Each row of a before or after table is a point. The points were changed in one or more steps. Then noise was added and the rows were shuffled. The steps act on columns, c1 being the first. What was done? A step turns or swaps two columns, mirrors them in a line or flattens them onto one, adds a multiple of one to another, or multiplies or shifts one. Angles are multiples of 10 degrees, from the lower column toward the higher: turns from -170 to 170, lines from 10 to 170 but not 90. Use the fewest steps. Two steps may share a column if one is a turn and the other turns, adds or multiplies; they go together, in the order done. Otherwise the lowest column goes first.

Before (8 x 3):
[[ -7  13   1]
 [-58 -32  57]
 [  0   5 -41]
 [-14  23 -27]
 [-61   8  68]
 [-72 -45  25]
 [ 69   8 -85]
 [ -7 -37  30]]
After (8 x 3):
[[ 70 -75  40]
 [-11 -35 -11]
 [-72  41  24]
 [-61  54 -43]
 [  3 -28  14]
 [-59  67  -7]
 [ -9  46  14]
 [ -6  -7 -12]]
Steps: turn c2 and c3 by -120 degrees

Before (11 x 8):
[[ 45  64  27  -2 -57 -27 -19  32]
 [-20  11 -17  -3 -25 -27  56 -44]
 [  7  37 -15   3  12  23 -21 -48]
 [-25  54  28  -7  24   1  42 -24]
 [-26   5 -19  27  29   3 -29  39]
 [ 45   7 -19   9  31 -25 -26   3]
 [-55  26  20 -11 -58  -9  38  32]
 [ 25  18   0  53 -55 -22  -2   9]
 [ -4 -14   0   6  22 -17 -18 -40]
 [ -8  58  10 -23 -28  55  48   7]
 [ 44   0  39  22   0   9  16  50]]
After (11 x 8):
[[  16   24  -14   17   11   24   11  -61]
 [ -16   86   11  -32  -27   53  -42   14]
 [  92  -22  -18   18   33  -26   21   -9]
 [ -51   34   25  -31   27   -1  -30   -4]
 [ -44   40  -17  -54  -23  -25  -35  -55]
 [  -7  -36    5   17   20  -16   12  -41]
 [-111   85   20  -30  -57  -12  -28   44]
 [  92  120   26   18  -54  -24    8   51]
 [  86    1   38  -23    3   12    9   76]
 [  48   74   -2  -27  -56  -22   47    9]
 [ -54  -23  -21    7   28    2   37   25]]
Steps: multiply c1 by 2; add -1 times c5 to c2; add 0.7 times c3 to c8; turn c4 and c7 by 120 degrees

Before (10 x 12):
[[ 19 -15  19   7 -58  64 -52  -3 -26 -22 -23  42]
 [-22  12  48  38  49 -14  35 -37  -7  16  36  41]
 [-55  60  69  10 -17  40  15 -48 -16  11  16  -4]
 [  2 -39   0   8 -39  75 -61 -21  15  -7 -53 -48]
 [-22  37 -29  23  45  40  35 -41 -58 -57  63  52]
 [ -6  79 -34  -5  61   3  37 -10 -64   9  27  58]
 [-24 -15  47  68 -13  88  -3  40  -6   8 -57  -6]
 [ 38  76 -24  23  30   6  10 -94 -73 -59  -4  48]
 [-36  37  27  52  -8 -30  46 -54 -75  23  61  -6]
 [ 44 -20  33 -13 -24  47 -32  17 -25 -71 -36 -31]]
After (10 x 12):
[[  -6  -96  -32   -4   61    4   36   -9 -101    8   28   22]
 [ -23  -39   47   39   49  -13   35  -38  -12   12   35  -17]
 [  18  -23   18    8  -61   63  -53   -3  -43  -14  -24  -39]
 [ -21  -63  -28   24   47   40   35  -41  -92  -39   62   -5]
 [  38  -85  -26   23   32    6    9  -96 -116  -41   -5   26]
 [   2   63    1    8  -38   75  -61  -21   24   -6  -53    2]
 [ -26   16   47   70  -13   88   -2   39  -10    6  -57   -9]
 [  45   36   33  -12  -24   46  -32   19  -41  -48  -36    5]
 [ -37  -20   28   51   -7  -30   46  -54 -120   16   63   34]
 [ -55  -35   68    9  -17   41   14  -49  -25    8   16   49]]
Steps: turn c2 and c12 by 130 degrees; multiply c9 by 1.6; multiply c10 by 0.7
